Every row gives one point. Each copy is the shape, with its points in the same order, stretched, turned, moved and blurred by noise. Some copies are also mirrored. Which?
In the rows, 128 means zero.

Shape (5 x 2):
[[157 147]
 [146 126]
 [ 57  83]
 [188 124]
 [119  90]]
Copy 1 (5 x 2):
[[144 156]
 [144 126]
 [ 97  47]
 [171 139]
 [139  67]]
Copy 1 is: only turned
Copy 2 (5 x 2):
[[141 187]
 [137 167]
 [ 76  96]
 [180 179]
 [128 125]]
Copy 2 is: only turned
Copy 3 (5 x 2):
[[140 163]
 [147 143]
 [154  64]
 [172 171]
 [177 112]]
Copy 3 is: only turned
Copy 4 (5 x 2):
[[ 97  97]
 [119 110]
 [198 206]
 [ 97  57]
 [160 130]]
Copy 4 is: mirrored

Shape (9 x 3):
[[140 150 176]
 [ 81 126  93]
 [180 154 156]
 [164 101  93]
 [183 135 117]
 [108 104  74]
 [105  64 166]
 [126 123 162]
 [ 88 162  66]]
Copy 1 (9 x 3):
[[ 81 174  89]
 [175 132 141]
 [ 85 131  53]
 [145  51  80]
 [120  88  57]
 [174  94 134]
 [ 80 112 168]
 [101 136 119]
 [210 159 110]]
Copy 1 is: mirrored
Copy 2 (9 x 3):
[[160 168 166]
 [ 60 131 155]
 [181 126 141]
 [119 105  91]
 [162  99 113]
 [ 66 111 120]
 [ 99 221 114]
 [132 180 148]
 [ 64  83 174]]
Copy 2 is: mirrored

Shape (9 x 4):
[[115 103 205 159]
 [ 84  76 177 176]
 [116 157 182 177]
 [181 133  62 119]
 [160 154 105 118]
 [111 141  97 104]
 [110 105 209 156]
 [149 127 145 102]
 [145 156  77 141]]
Copy 1 (9 x 4):
[[113  73 130 161]
 [129  36 104 134]
 [145 112 181 150]
 [181 186 101 100]
 [156 176 135 112]
 [143 143 127  72]
 [113  75 137 158]
 [116 150 123 123]
 [182 167 137  97]]
Copy 1 is: mirrored
Copy 2 (9 x 4):
[[152  54 164 100]
 [116  70 151  68]
 [131  87 195 148]
 [168 214 114 158]
 [153 160 124 168]
 [126 146  94 162]
 [159  49 158  98]
 [175 115 111 133]
 [131 189 143 174]]
Copy 2 is: mirrored
Copy 3 (9 x 4):
[[155 137 146 223]
 [131 100 190 211]
 [199 155 148 176]
 [103 114  66  63]
 [133 154  94  95]
 [ 96 163 144  95]
 [150 140 154 231]
 [113 161  90 148]
 [133 134 116  72]]
Copy 3 is: mirrored
Copy 4 (9 x 4):
[[ 83  61 137 207]
 [ 56  78  98 215]
 [ 82  87 178 210]
 [149 156 141 103]
 [126 128 157 118]
 [ 75 123 122  98]
 [ 79  58 132 203]
 [121  92 140 117]
 [110 151 155 131]]
Copy 4 is: only turned

Shape (11 x 8):
[[137  80 117 146  95 132 103 103]
 [176 115 148 111 111 107 121 101]
 [141 124 116 176 113 182 134 138]
 [168 120 229 115 102 107  91  95]
 [ 76 165 158 106 137 136 146 103]
 [125 148 185  77 169 112 166 128]
 [107 106 134 201  97 214 175 146]
 [102  80  89 194 120 145  97 185]
 [112 217 176 108 132 122 164 128]
 [145 122 174  59  63  93 124 121]
 [128  96 129 159  96  84 149 119]]
Copy 1 (11 x 8):
[[ 95 106 131 105 102 113 111 155]
 [ 93 102 143  83 134  83 129 118]
 [153 111 105 129 113 176 133 166]
 [ 94 107 197 107 121  74 150 102]
 [ 82 130 117 146 138 143 135  90]
 [ 77 135 139 118 191 115 151 106]
 [158  83 111 180 127 223 110 194]
 [159 153 109 170  92 181  80 231]
 [134 132 118 146 168 137 149  74]
 [ 90 114 169  88 148 101  81  86]
 [116  97 120 140 141 101  97 154]]
Copy 1 is: mirrored
Copy 2 (11 x 8):
[[122 121 131 100 180 122 151 112]
 [151 172 153 119 161 106 175  91]
 [ 77 138 121 130 140 142 127  94]
 [160 174 215  85 170 115 138 108]
 [128 173 128 124 111  84 101 151]
 [123 212 147 164 129  79 161 157]
 [  7 112 132 110 137 122 121 112]
 [ 54  95 111 148 191 161 128 141]
 [138 206 150 161  87 106  93 109]
 [186 135 198 115 141  95 183 135]
 [107 123 152 153 178  77 142 100]]
Copy 2 is: only turned
Copy 3 (11 x 8):
[[108 104  85 129 109 186 114 131]
 [147 116 137 113 160 173 122 124]
 [ 71 136  94 181  89 141 161 147]
 [183 147 172 150 161 215  69 121]
 [ 99 185 150 101 108 149 109 143]
 [156 156 184  81 146 127 123 168]
 [ 38 158  85 198  30 168 190 163]
 [109  94  29 158  31  98 132 154]
 [124 207 179 117 121 125 134 113]
 [197 200 129  90 156 200 105 119]
 [122  93 107 101  67 180 136  99]]
Copy 3 is: only turned

Shape (12 x 9):
[[133 173  76 121 137 100 126 149 154]
 [111 138 141 148 119 155 121 145 117]
 [114 149 137 110 133  69 118 131 161]
 [125 114 150 127 123 122 162 140 147]
 [118 200 152 148 239 153 113 123 136]
 [108 182 127 119 114  86 157 137 116]
 [103 142 124 120  99 153 124 107 118]
 [103 112 146 120 115  87 129  73  79]
 [195 127 133 130 103 110 125 125 158]
 [140 166  95 119 167 132 123  95 128]
 [ 99 118 140 185 135 146 124 148 142]
 [107 125 125 165 105 108 126  83 158]]
Copy 1 (12 x 9):
[[108 124 131 135 127 113 202 120 170]
 [109 123 139 116 126 100 101 125 129]
 [129  92  91 111 130 110 194 119 104]
 [123 110 125  92 144 157 134 114 106]
 [134 130 133  94 234  32 151 121 140]
 [ 71 119 104 134 153 124 173 124 103]
 [ 98 108  98 120 126 110  92 108 143]
 [128 109  55 160 150 130 109 141  93]
 [159 185  97  98  95 135 173 122 150]
 [129 136  90 125 173  99 160 124 182]
 [144 102 164 121 129 100  94  97 111]
 [152  94  97 142 125 121 116  63 118]]
Copy 1 is: only turned
Copy 2 (12 x 9):
[[118 154  71 143 140 103 148 102  91]
 [131 124 126 149 136 164 131 130 156]
 [130 192 114 111 142 105 150  83 120]
 [151 137 129 106 118 119 167 119 162]
 [ 63 191  79 139 180 132 112 216  79]
 [126 163  96  80 146 152 158  88 132]
 [ 98 117 132 133 117 160 130 100 149]
 [121 135 181  81 159 156 135  87 124]
 [198 157 130 120  95 103 119 113 110]
 [ 86 141  91 125 148 117 132 149  74]
 [140 130 143 184 141 159 161 153 156]
 [131 141 158 153 110 152 169 103 123]]
Copy 2 is: mirrored
Copy 3 (12 x 9):
[[101 156 131 115 144 123  74 144 146]
 [138 120 129 140 119 142 148 141 134]
 [100 112 144 101 161 100 139 139 144]
 [136 133 145 143 162 114 163 150 125]
 [145  70 149  93  86 110  93 249 109]
 [ 65 127 113 117 171 135 116 137 128]
 [113 137 137 115 119 167 153 112 115]
 [128  98 122  89 180 177 181  95 128]
 [155 117 171 140 155 113 106  83 113]
 [133 135 148  85 113 156  83 156 111]
 [141 105 145 157 129 143 157 171 173]
 [102 107 177 119 160 169 153 122 157]]
Copy 3 is: only turned

Shape (17 x 12):
[[155 148  90 175 112 164 132 135 146 102 114  94]
 [160  92 131 126 153 138  74 159 106 145 102  80]
 [160  84 180 126 131 147 215 111 123 122 177 131]
 [130 101  97 177 168 100 132 143 169  96 208 148]
 [142 112 173 120 175 131 134 105  96 149 172 169]
 [170 151 138 166 203 106  82 110  99  93 122  88]
 [160 154 169 168 142 113  83 138 144 159 149 186]
 [ 61  79 165 101  55  73 119 164 186 151 112 147]
 [123 145 161  93 105  79  92 113 147 155 111 111]
 [167  84 153 164  94 114  97 159 141  80  93 157]
 [181 172 122 137  90 101 139 170  58 158 129 107]
 [152 122 139  92 154 148 174 107 153 173  98 117]
 [111 164 128 119 117 133 154 172  93  95 154 155]
 [126  99  78 170 117  68 123  81 176 145 142 158]
 [124 126 129 107 185 111 156 152 166  93 148 140]
 [114 186 124 190 191  84 152 123  95 109 132 118]
 [154 140 132 106 148 125 149  75  70 147 163 125]]
Copy 1 (17 x 12):
[[169 134 156 126  87 200 115  98 136 147 123  88]
 [171 140 120 150  90 120 147 120 135 113 190  68]
 [138 166 219 127 197 167 115 133  83  91 161 155]
 [183 133 108 118 176 232 124 114 154  92 128 165]
 [123 121 161 174 192 125 146 124  99 106 158 165]
 [141 113 126 155 115 124 164  39 185  71 119  80]
 [141 101 139 196 131 193 170 147 130 109 102 145]
 [103 164 116 114 135 157  79 235 121 127 126 162]
 [105 167 133 163 114 105 124 161 149 131  88 132]
 [157 108 177 145  84 169 118 184 140  58 136 122]
 [151 174 134 172  72 132 137  72  51 102 103 113]
 [132 158 177 107 140 137 161 148  98 172 137 124]
 [127 119 109 115 156 151  91 115  49 114 118 130]
 [164 149 123 120 113 185 125 128 179 136  80 208]
 [148 126 112  80 181 172 136 128 112 124 115 114]
 [105 134  98 124 118 161 161   7 135  92  97 129]
 [134 150 165 167 164  86 119  67  93 123 120 156]]
Copy 1 is: only turned
Copy 2 (17 x 12):
[[150 142 116 148  91 149 100 188 193  90 102 125]
 [ 90 134 158 111 138 156  87 191 134 144  93  93]
 [179  66 194 105 107 138 108  71 132 107  47 180]
 [150  94 115 146 143 177 123 108 193  81 178 124]
 [159  74 147  68 144 109  96 104 106 137  93 147]
 [144  72 140  99 144 139  48 203 133  61 130 134]
 [116  82 133  98 147  77 149 201 134 154 122 117]
 [ 75 145 142 158 125 156 196 164  34 172 100  96]
 [ 92 115 159 121 108  99 130 187  43 129 111 113]
 [ 74  72 132 149 119 153 138 203 139 144  68 108]
 [158 107 189 183 106 116  54 171 129 179  88 111]
 [116 139 154  95 124  85 116 105 121  89  56 117]
 [163 121 109 154 121 169  76 140 122 157 104 179]
 [133  98 109 158 100 130 136 119 114  83 141  45]
 [106 114 119 138 155 150 115 117 140  75 119 165]
 [217  87 121 140 174 147  57 172 102  74 122 137]
 [184  89 152  96  92 111  48  90  87 118  95 138]]
Copy 2 is: mirrored
Copy 3 (17 x 12):
[[153  87  98 160 151 130 151 149 162  73 146 112]
 [139 119 102 144 124 117  80 190 147 181 125 109]
 [118  70 111  71 170 103 152 157  51 123 101 103]
 [110 118 138 180 239 105 119 111  83  89 114 106]
 [ 74 106 142  85 149 134 115 140  74 165 112 111]
 [107 174 130 158 172 155 122 159 164 136  92  88]
 [ 90 124 170 168 136 130 137 140  87 157 136 126]
 [172  49 148 184 147  48 118 130 115 192  62 203]
 [125 104 123 161 130  96 146 136 153 208  85 162]
 [171 122 141 188 113 109 102 155 109  94  85 116]
 [129 160  80 125 108 120 139 173 149  84 152 188]
 [133  73 127  63 136  97 148 142 137 193 142  96]
 [138 112 125 113 175 166 127 116 127  72 125 174]
 [ 93  98 130 197 158  40 125 109 144 117 100 124]
 [152 120 152 113 226 135 124  92 111 140 113 106]
 [ 95 148 166 139 211 141 155 142 179  94 104 149]
 [ 68 110  85  83 134 127 136 139 130 135 114 125]]
Copy 3 is: mirrored

Shape (16 x 12):
[[100 137 123  83 119 105 108 106 106 117 146 108]
 [147 116 147 148 126  86 143 159 109 120 156 110]
 [ 95 171 136 156 176 130 142 121  49 134  89  74]
 [133 169 162 138 109 228 180 136 152  42 149 140]
 [108 161 150 107 120 162 145 121 153 141 134 158]
 [145 102 121 135 135 113 160 122  48  63 101 154]
 [111 119 167 138  48 134 105 138 138  86 124 121]
 [ 62 169  97 108 113 126 131 103  79 160 153 144]
 [133 118  74 116  98 124 123 144 152 107  98 118]
 [ 94 130 167  72 120  96  92  67 159 102 102 183]
 [110 174 121 135 176  90 137 122 103  94 121 163]
 [141  67 116 144 130 123 154 126 104 139 139 174]
 [127 108  71 189  98 108 106 111 155 143 139  94]
 [124 212 103 134 115 151  51 102 154 116 115 167]
 [157 122 133 115 113  85 155  95 109 137  96  96]
 [119 101 136 125 104 156 125 136  95 102 151 120]]
Copy 1 (16 x 12):
[[ 98 152 137 122 165 132 144 142 150 129 153 105]
 [122 150 163 120 125 140 111 163 108 108 128 158]
 [156 170  83 134 148 157 179 186 103  94 125  96]
 [113 173 122  97  90 116 157 129 216  56  46 136]
 [143 128 121 131 139 116 133 141 189 117  82 127]
 [ 87 115 102  84 121 139 137 118  64  79 110 135]
 [ 72 121 171 154 100 136 158 134 171  96 108 144]
 [117 132  68 105 154 138 135 164 152 151 165 119]
 [118 137 134 144  89 115 124  93 138 126 131 118]
 [ 76 109 143 144 183 121 153 102 154 141  70 116]
 [101 166  78 105 144 141 115 150  94 134  89 125]
 [143  89 125 113 138 125 111 102 108 107 124 178]
 [148 155 137 148  98 167 139 100 136 161 158 164]
 [ 95 156  79 156 115 197 119 114 178 146  93  93]
 [142 125 172 112 131 142 159 138  98 129 112 114]
 [108 130 136 126 132 133 142 125 159  81 142 143]]
Copy 1 is: only turned
Copy 2 (16 x 12):
[[145 173 151 141 144 153 157 113 119 125 191 133]
 [101 136 176 103 169 113 141 156 152 100 116 153]
 [151 127 150 203 188 154  86  93 193 114 146 219]
 [147 178 142  52 174 155  72 108  73  98  47  70]
 [142 142 155 119 154 139 168  86  93 139  85 111]
 [124 186 120 104 120 100  97 105 139 110 134 193]
 [ 84 146 164  85 138 147 103 104 114 136 145  58]
 [126 182 147 212 104 145 188  88 128 143 133 150]
 [186 144 173 119 117 109 113 113 131 119 172 100]
 [125 173 104  73 141 141 191  31 113 137 169  87]
 [129 184 101 135 175  90 153  77 158 110 116 145]
 [125 152 149  93 101 115 171 114 151 126 102 160]
 [145 100 146 153 106 120 122 132 186  94 181  59]
 [154 129  73 159 151 130 141  95 119 177 138  44]
 [153 108 172 119 136 113 130  99 128  87 183 172]
 [126 163 154 106 123 164 122 139 134 128 128 133]]
Copy 2 is: mirrored
Copy 3 (16 x 12):
[[123 161 111 133 150 121 119 138  62 108 128 118]
 [ 88 152 130 170 173 117 128  77  94 141 115 156]
 [143 137 108 132 177 195  98 176  83 249 129 143]
 [179 133 148 189  33 146 166 101 139 186 161 104]
 [173 139  97 106 128 114 155 119 122 144 131 116]
 [ 83 178 104 173 156 170  77 115 129 154 194 128]
 [107 138 152 112  66 143 131  72 123  96 115 142]
 [153 219 107  76 154 105  76 162  68 171 142 138]
 [ 87 108 138 133 115 107  94 159 149  97 140 152]
 [144 156  53 116 138 147 152 127 133  68 123  95]
 [139 187  54 190 189 145 101 142 131 161 138 153]
 [ 96 159 126 116 190  90 101 108 148 132 146 108]
 [ 77 132 144 128 138  73  57 145 162 133  69 138]
 [211 133  98 142  98 142  81 176 179 116  93 163]
 [ 86  91  87 129 138 136  86 121  70 140 122 117]
 [123 164 168 122 140 134 125 102 115 129 143 112]]
Copy 3 is: only turned

Shape (18 x 12):
[[120 188 198  80  95 129 134 169 105 161 119 100]
 [110  96 111  91 113  94 116 154 116  96 144 139]
 [122 149 135 135  91 116 141  97  76  90 128 155]
 [210 162 182  85  90 101 160 104 138 156 114 104]
 [108 197 148 140 131 174 188 152 108 141 158  93]
 [120 146 143 121 126  98 139 130 161  81  81 159]
 [198  98 120 137  98 112 176 159 134 126  81 146]
 [102 197 117 107  94 100 162 140 158 134 106  86]
 [157 122 112 159 163 195  94 179 160  92 100  77]
 [133 143 135  93 161  97 128 183  71 137 135  92]
 [209 128 161 120 108 154 129 127 165 102  89 106]
 [201 179 161 165 167 116 195 153  84 132 166 141]
 [116  96 130 166 155 103 107 119 144 121  91 134]
 [170 176 162 125 154 148 126  79 129 152 177 186]
 [104 189 172  97 186 111  99 109 161 146 187  99]
 [182  99 113 133 185 150 107  76 144 166 113 100]
 [201 149 196 163 131 119  91 134 172 151 145 113]
 [131  96 184  72 131 183 189  98 168  78 127 135]]
Copy 1 (18 x 12):
[[ 88 110 145 147 113  44 170 149 138 102 133 195]
 [ 88 116 168 178 132 139 138 128 134 156 134 119]
 [ 96 102 123 155 152  96 167 111  90  84 147 110]
 [ 98 115 105 114 168  57  93  81 121 110 146 179]
 [166 115 131 112  94  74 157 191 166  71 179 166]
 [ 71  74 126 105  98 145 169 103  94 127 157 147]
 [141 122 126  76 170 122 135  76 129 163 165 142]
 [130 114 156 134  56  59 134 138 121 126 141 138]
 [113  63 141  72 157 147  74 154 216 146 112 102]
 [152  93 175 190 135 107 128 139 180 124  99 157]
 [ 69  72 100  60 192 107  84  88 148 139 151 133]
 [174 120 128 125 139 128 161  83 173  37 173 183]
 [124 109  99 118 124 167 113 147 147 142  94 140]
 [101 156 144 133 144 139 126 116 113  22 144 191]
 [ 94 116 139 178  69 129  90 178 172  63 107 191]
 [171 125 108 108 187 147   7 159 167 130  74 151]
 [ 72 134  94 100 141 123  87  95 198  80 106 170]
 [ 63  62  64  55 173 145 129 178 102 151 247 181]]
Copy 1 is: only turned
Copy 2 (18 x 12):
[[150 141  51 108 152 126 115 105 189 141 126 160]
 [117  99 108 105 169 116 137 152 100 118 104 158]
 [114 106 124 130 130  82 163 141 152 109 136 183]
 [130 161  98  91 138 123  92 101 148 115 197 158]
 [128  95  81 157 130 102 131  49 175 142 115 130]
 [ 84 120 103 120  87 127 126 173 137  99 135 149]
 [119 137  85 129  72  84  91 122  81 117 152 172]
 [ 99 108  80  93 134 119  94 109 172  75 123 139]
 [123 153 129 154  90 116  79  94  99 139  55 139]
 [152  87  90  85 139 105 109 106 127 178 102 158]
 [110 186 121 131 100 128  88 111 116 114 145 165]
 [118 106  98 129  85  62 126  66 132 202 169 123]
 [143 105 127 122  87 103 132 160  99 109 114 118]
 [129 113 147 168 157 102 131 125 157 151 182 103]
 [132 101 131 103 190 152 127 114 171 142 135  66]
 [173 104 177 139 122 119  86 113  91 125 147 116]
 [137 194 110 110 124 102 104 113 130 142 151  82]
 [103 121 114 180 133 188 157 110 114 107 164 164]]
Copy 2 is: mirrored
